Every row gives one point. To make a cloud, some directions were put in groups of two or more. Within a group, all points are equally far from the middle, so they leave a hole (a ring in 2 directions, a hollow ball in 3). The other directions are filled evenly. Then the cloud was stretched, turned, moved and blurred a little. How many holes are there, and how many directions does each take, smallest first?
In the rows, zero is written as 128.

Cloud, 13 rows:
[[153 161]
 [106 170]
 [ 86 117]
 [184 120]
 [116  98]
 [197 144]
 [ 79 143]
 [110 182]
 [139 198]
 [ 95 117]
 [171 173]
 [140 126]
 [147 195]]
Holes: 0

Cloud, 19 rows:
[[223 108 119]
 [122  82 109]
 [154 117 161]
 [204 108 111]
 [165 122 139]
 [124 146 125]
 [146 128 157]
 [185 132 130]
 [216  81 132]
 [133 184 103]
 [ 94 102 184]
 [241 105 116]
 [ 94  68 118]
 [178 128 128]
 [138 120 109]
 [190  93 136]
 [110 110 165]
 [151 144 177]
 [147 108 155]]
Holes: 0

Cloud, 29 rows:
[[ 76 110 172 184]
 [ 78 118 120 157]
 [211 144  94 101]
 [106 106  89 111]
 [105  67  92 191]
 [ 57 136 166 134]
 [108 110 158 101]
 [118 183 192  68]
 [ 92  97 147 107]
 [162 124 155  96]
 [ 65 100 122 116]
 [113 168 152 147]
 [ 89 169 162 116]
 [167 164 128 137]
 [129  91  94 155]
 [135 189 155 125]
 [191 102 129  90]
 [179 105 159 105]
 [130  95 143 115]
 [ 82 100 161 188]
 [ 54  73 179  90]
 [132  88 147  98]
 [203 137 120 167]
 [193 114 110 163]
 [ 55 125 121 110]
 [157  86 115 140]
 [ 62  80 195 102]
 [ 84 110 158 188]
 [ 99 123 128 175]]
Holes: 0

Cloud, 51 rows:
[[ 55 155 168 111 107  81]
 [128 109 192 119 118 115]
 [110 177 104 138 188 127]
 [ 92  99 178  87 176 129]
 [105 179 111 145 129  74]
 [135 175 107 139 164  98]
 [154 110 120 149 198 121]
 [150 128 133 174 210  98]
 [ 93 156 123 131 159  45]
 [ 90 120 104  99 204 117]
 [138 138 192 176 194 104]
 [148  75  96 134 167 113]
 [ 80  82 180 104 114  61]
 [ 48 107 164 138 163  86]
 [108  70 168 109 109  74]
 [108 109 203 120 104  79]
 [127 132 188 145 108 120]
 [ 62 120 142 123 114 191]
 [ 95 155 146  95 191  89]
 [ 79 123 206  93 131  94]
 [110 159 116 145 210  94]
 [ 79 106 122  82 198 138]
 [111 161  86 104 106 107]
 [122 178  92 163 148 111]
 [ 86 123 124 104 161  38]
 [140 114 146 137 137  35]
 [120 167 156 117 200  75]
 [139 173 138 154 189 135]
 [ 84 109 150 159 118 194]
 [134 135 121 120 199 133]
 [ 78  67 146 137 133 108]
 [ 61 151 102 115 165 172]
 [ 84  85 124 117  94 155]
 [ 71 110 128  60 148 172]
 [151 104 118 114 176 178]
 [104  91 177 110 178 146]
 [104 155 194 113 175 103]
 [ 56 145 149 130 179  60]
 [144 139  87 103 108 117]
 [122 143 194  73 136 108]
 [137  88 185 162 180 115]
 [ 72 142  99 163 175 109]
 [ 87 173 187  71 149  81]
 [ 56 120 142  97 168 129]
 [ 92 174 102 149 141  93]
 [111 149 145 192  99 138]
 [130 193 120 133 171 139]
 [117 145 212  94 100 101]
 [112 184 107 128 105  81]
 [104 156 156  81 188  48]
 [137 177 110 142 109  91]]
Holes: 1 (3)

Cloud (78 x 8):
[[135 196  96 105 161 184 189 162]
 [148  53 126 111  96 156 155 191]
 [113 196 155 126 117 197 133 191]
 [ 64  85 114 128 102 152  97 183]
 [ 65 125 105  95 166 191 178 117]
 [ 62 133  99  79 164 168 107 164]
 [ 96  96  79  52 132 160 169 111]
 [ 49  86  59  87 143 150 123 140]
 [107  95  64  88 132 110  93  79]
 [ 97 116  48 185 149 162 153 136]
 [109  86  55 169 104 161 136 120]
 [123 152 117 189 183 202 180 157]
 [ 77  95 107 132  97 135 201 118]
 [103  75 174 135 185 146 139 138]
 [132 153 166 143 118 113 149 107]
 [ 82 139 166 192 135 138 203 128]
 [157 162 119  99 152 124 168 163]
 [ 84 100  71 148 162 133 125  84]
 [ 90  47 109 104 138 181 129 129]
 [ 94  91  93 129  86 228 123 192]
 [122 124 130 124 158 117 154 249]
 [ 85 153  88  73 131 178 188 129]
 [ 69 138  97 145  92 193 123 101]
 [140 130 119 175  96  74 148 100]
 [145  72  88 166 136 161 170 151]
 [128 157 123 113 103 193 114 180]
 [136 131 154 169 190 148 103 168]
 [ 61  73 138 184 158 126 152 110]
 [113 125 116 166 158 110 125  99]
 [ 71  62 153 165 171 132 151 128]
 [108 143 136 115 117  61  85 200]
 [120 142 140  74 121 107 177 148]
 [150  67 138 103 136  92 154 173]
 [100  71 134 175 104 106  85  88]
 [ 88 126  97 123 135 128 162 218]
 [ 92  55  98 165 158 124  93 108]
 [ 53 124  94 112 106 175 111 158]
 [159 188  90 139 127 177 126 132]
 [137 163 131 196 140 145 155 152]
 [131  79 103 177  99  45 133  89]
 [101  42 147 161 190 179 150 141]
 [132 117 134 130  99  97  88 202]
 [ 94  97 154 168 161  99 191 105]
 [159 138  97 154 117 138 148  94]
 [ 61 113 164 161 162 164 135 198]
 [132 140 167 140 149  86 194 122]
 [143 119  91 183 107 182 156 109]
 [ 70 142 179 103 133 141 205 159]
 [104 156  87  87 175 153 186 174]
 [126  61 120 187 168 128 157 158]
 [112 153 119 109 122 241 111 169]
 [118 144 144 100  99 145 203 161]
 [124 165 120 124 152 204 145 159]
 [125  91 114 100 122  61 168 149]
 [100 112 165 158 181 142 182 143]
 [ 70 136  83 143 154 116 122 143]
 [161  92 147 182  96 152 149 105]
 [ 92 100  79  70 130 149 226 137]
 [119 151 128 140 180 119  70 147]
 [100  79 153 106 128 241 180 135]
 [ 90 162  99 142 142 184 122 176]
 [ 82 173 119  80 129 118 129 171]
 [ 29  94 158 110 138 114 142 199]
 [155 120  83 155 115  97 104 160]
 [155 118  99 178 120 151 138 167]
 [115 108 129 144 101 155  85  97]
 [123 110 106 100 108 137  97 172]
 [151 110 154 159 118 152 169 116]
 [144 139 115 123  60 120 135 177]
 [115 152 128 131 176 156 114 159]
 [ 96 103 183 147 111 138 111 118]
 [ 89 128 133 169  89 217 123 156]
 [133  35 140 182 177 116 177 148]
 [ 32 153 182 157 102 148 139 166]
 [ 97 157  95 120 133 186 127 204]
 [119  60 125 118 156  78 111 119]
 [120 176 143 182 143 184 144 160]
 [ 90 144 101 176 105 205 122 108]]
Holes: 0

Cloud, 79 rows:
[[148 181  92 140 148 154  73  97]
 [104 159 133 148 117 185 168 166]
 [166  55 128 144  82 126 105 100]
 [103  50 124  44 163 146 140  98]
 [125 115 197 124 101 129 187  72]
 [ 72  84 124  99 171 120 137 168]
 [103 138 161 125 113 113  75 116]
 [200 147  95  98 125 129 137  75]
 [113  87 150 164 130 162 146 178]
 [104 113 110 186 187 163 135 156]
 [173  87 145 138 162 171 176 111]
 [167 151 122  88 147 182  84 127]
 [137 182 171 162  71 105 170 118]
 [ 73 140 120 159 116 152 171 135]
 [175  58  92 130 147 109 150 169]
 [169 128 187 136  93  63 171 156]
 [ 89 146 183 167 127 125 100 116]
 [122 102 147 145  99 182 148 151]
 [126  76 174 102 104 173 188 101]
 [174  32 129 129 122  84 161 145]
 [ 70  83 137 106 153  98 139 148]
 [170 163 179 146  62 114 142 107]
 [136 107 170  63 170  85 133 140]
 [135 132 134  60 178 136 155  78]
 [161  94 126 100 228 151  96 156]
 [ 94 185 159 154 148 149 157 177]
 [ 89 154 121  55 167 161 172 114]
 [162  91 191  90 103  91 209 120]
 [ 91 132  97  66 144 126 148  86]
 [202 139 137 128  93  76 143  80]
 [206  91 117 149 148 123 163 104]
 [166 112 177  86 142 175 199 139]
 [136 168  82  61  95 159 151 127]
 [145 154 179 118 203 116 131 160]
 [154 204 158 129 113 159 179 160]
 [127 110 130 152 195  87 171 141]
 [170 148 151 202 119  72 147 152]
 [ 68 164 140 108 140 190 168 138]
 [102  58 145 159  96 144 159  97]
 [177 103  81 126 105  96 130  73]
 [127 140  78  86 177 157 129  79]
 [193  80 155 103 150  87  83 135]
 [195  92 143 138 131  89  70 110]
 [154 119 143 182 217 113 147 171]
 [153 150  87 127 105  70 111 105]
 [118 120  79 102 221 170 118 149]
 [105 146 195 122 119 113 172  79]
 [ 99 117 120  62 191 162 125 183]
 [113  58 170 105 156 160 149  74]
 [142 119 156  86  74  96 207 117]
 [177  57 156 159 139  91 146 187]
 [140  59  84  64 152 100 124  96]
 [183  80 125 155  95 132 114  79]
 [144 170  81 104 206 161 101 155]
 [128 133  78 154 121 148  59  90]
 [131  93 137 122 159 169  66  98]
 [ 72 102 182 124 135 139 118 153]
 [158 137 112  91 132  60 121 103]
 [167  96  92  52 189 122 122 185]
 [126 114 196  81 172 110 193 160]
 [116  62 106 139 219 141 140 146]
 [ 78 137 176 156 122 105 103 120]
 [108 180  81  88 106 133 112 124]
 [158 133 189 150 188  87 162 129]
 [127  74 200 102 103 151 185 110]
 [175 142 160  94 125  93  94 159]
 [144 101 186 205 117 105 129 155]
 [137  96  96  59  98 114 152 158]
 [146 117 116 161  62 113  86  95]
 [ 86  56 120 119 190 151 113 164]
 [165 106 196  94 121 162 191 123]
 [178 131 146 173 169 112 178 103]
 [138  41  97 107 211 119  98 136]
 [140  54  81 105 113 136  99 135]
 [154 102 146 160 220  95 157 154]
 [166  70 187  99  95 142 177 113]
 [177 156 172 103 103 114 208 102]
 [109 189 158 145 135 176 170 169]
 [111 112 138 129 107 127 177 189]]
Holes: 2 (2, 6)

Cloud:
[[199 109 108  93 122 112  76 139  99]
 [118 197  93 153 146  92 104 155 184]
 [124 124 168 159 117  86 109  42 156]
 [ 92 179 166 115  89 187 129  60 120]
 [151 108 116  91  94  90 145 164 184]
 [137 103 132 183 190 131 120 121  62]
 [ 86 154  81 158 145 144  68 112  70]
 [109 177 139 131 114 131 226 132 107]
 [138 179 170  70  76 117 194 129  97]
 [100 173 176 194 102 144 194 110 153]
 [172 111  90 138  95 129  39 106 164]
 [ 93 113 145 179  73 122 120  38 114]
 [123 144 122 125  92  25  76 136 156]
 [ 99  97 131 151  95 151  93  37  86]
 [126 212 176 152 117  57 149 114 120]
 [157 108  95 198 180  79  57  99  95]
 [ 59 139  94 170 111 102 137  77  90]
 [104 133  61 145 119 131 107 177 120]
 [142 124 124 222 139 130  34  92 159]
 [114 111 129 163 127 150  49 109  48]
 [ 73 107 140 195 164 175  85 108  81]
 [ 78 112  87 161 157 138  45 118  77]
 [165 163 127 124 135  95 110  68 188]
 [172 161 100 151 198 116  97 105 150]
 [128  95 120 165 196 113  52  90  81]
 [115 154 153 203 126 202  83  68 129]
 [168 162 126 201  96 148 104 157 156]
 [128 148 162 129 107 122 152 108 219]
 [155  71  90 148 136 109 127  68 137]
 [ 81 146  67 153  92 113 134 131 109]
 [136  85 158 144 121  65 134 162 106]
 [177 156 199 104  95  97 149  97 131]
 [ 75 133 128 151 141 211  80 122  90]
 [112 126 108 232 145 179  90  95 135]
 [125 143 137 133 183 185 141 151  88]
 [127  93 108 160 163  96 142 158  83]
 [152 111 147 126 108 190 129 100  46]
 [111 158  83 162  53  96 138 111 112]
 [ 50 119 140 110  98 142 148 137 120]
 [201 101 112 172 106 144  86 101 178]
 [172 128 108  70 110  69  99 115 140]
 [160 175  81 128 126 166 107 163 127]
 [107  55 124 139  99 135 138 109 142]
 [109 151 160  83  65 169 167 138 153]
 [198 164 147 179 120 134 109 128  98]
 [128 168 103 100 119 177  83 113 173]
 [172 168 139 121  99 157 123  88  69]
 [135 123 106 111  69  42 112 118  88]
 [103 125 156 133 183 207 103 115 145]
 [ 99 104 194 142 136 135 184  81 121]
 [116 129  78 104  88 135 154  89 102]
 [ 99 112 152 216 147 120 116 122 155]
 [101 115 151 179 180 146 129 149 132]
 [130 124 135 159 148  47  38 146 127]
 [ 55 182 145 129  88 149 165 115 146]
 [116 145 149 208 108  76  85 120 182]
 [133 150 178 193  86 100 116 147 170]
 [ 82 154 133 121 146 185  70 150 111]
 [ 86 206 167 179 109 139 119 111  79]
 [ 80  88  97 154  93 136 136  72 124]
 [162 135  89  94 171 101  46 128 146]
 [135 106 182 177 104 181  95  54 107]
 [150 162 126 135 176 124 105  55 146]
 [146  83 104 148 158 134  21 158 184]
 [108 159  99 110 142 126  32 154 117]
 [ 91 148 123  88  60  88 101 123 133]
 [145  98 173 150 124  79 160  61  90]
 [ 82 204 133 177 137  86 132  91 141]
 [152 202 133 143 143  67 168 151 136]
 [125 145 138 133  53 164 207 107 106]
 [143 160 122 123 120 163 124 195 103]
 [181  79  81 130 183 108  75 110 124]
 [ 78 154 148 107 107 100 123 154 178]
 [ 93 123  88 162 119 175  98 169 114]
 [ 96  66 131 149  90 141  96  67 126]
 [ 84 118 161 120 126  87 118 144 169]
 [100 177 150 176 180 158  80  89 137]
 [128 120 162 159 195 122  52 119 135]
 [ 82 117 190 153 119 137 184  50  74]
 [132 155 130 131 103 104 113 205 188]
 [133 190  76 156 108 123  74 134 104]
 [103 107  68 160 180  87  43 134 116]
 [141  93  83 165 172 122  63  92  58]
 [140  55 120 122  91 142 151 117 118]
 [ 95 179 179 134 124 108 172  43 114]
 [141 110  96 155 184 154  90  81 182]
 [136 186 167 132 122 161  61 116 144]
 [133 163  98 147 126 132 108 136  39]
 [119 170 178 177  89  60 134  63 126]
 [165 114 130 168  79  62 164  91  94]
 [ 47 189 131 165 108 126 135  96  87]
 [164 174 146 108 125 144 201  94 153]
 [122 150 161 176 177 143 151 153 139]
 [ 98 173 161 108 115 171 134  79 179]
 [160 116 137  73 127  55 124 113 123]
 [162 106 161 138  78 187  88 118 142]
 [137 119  76 125 153  55 119 176 117]
 [147 154 159 159  71  99 130 180 172]
 [171 191 128 130 144 176 149 109 103]
 [146 111 100  97 153  82 131  88 145]
 [130 115 111  65 134 124 126  98  70]]
Holes: 3 (2, 3, 4)
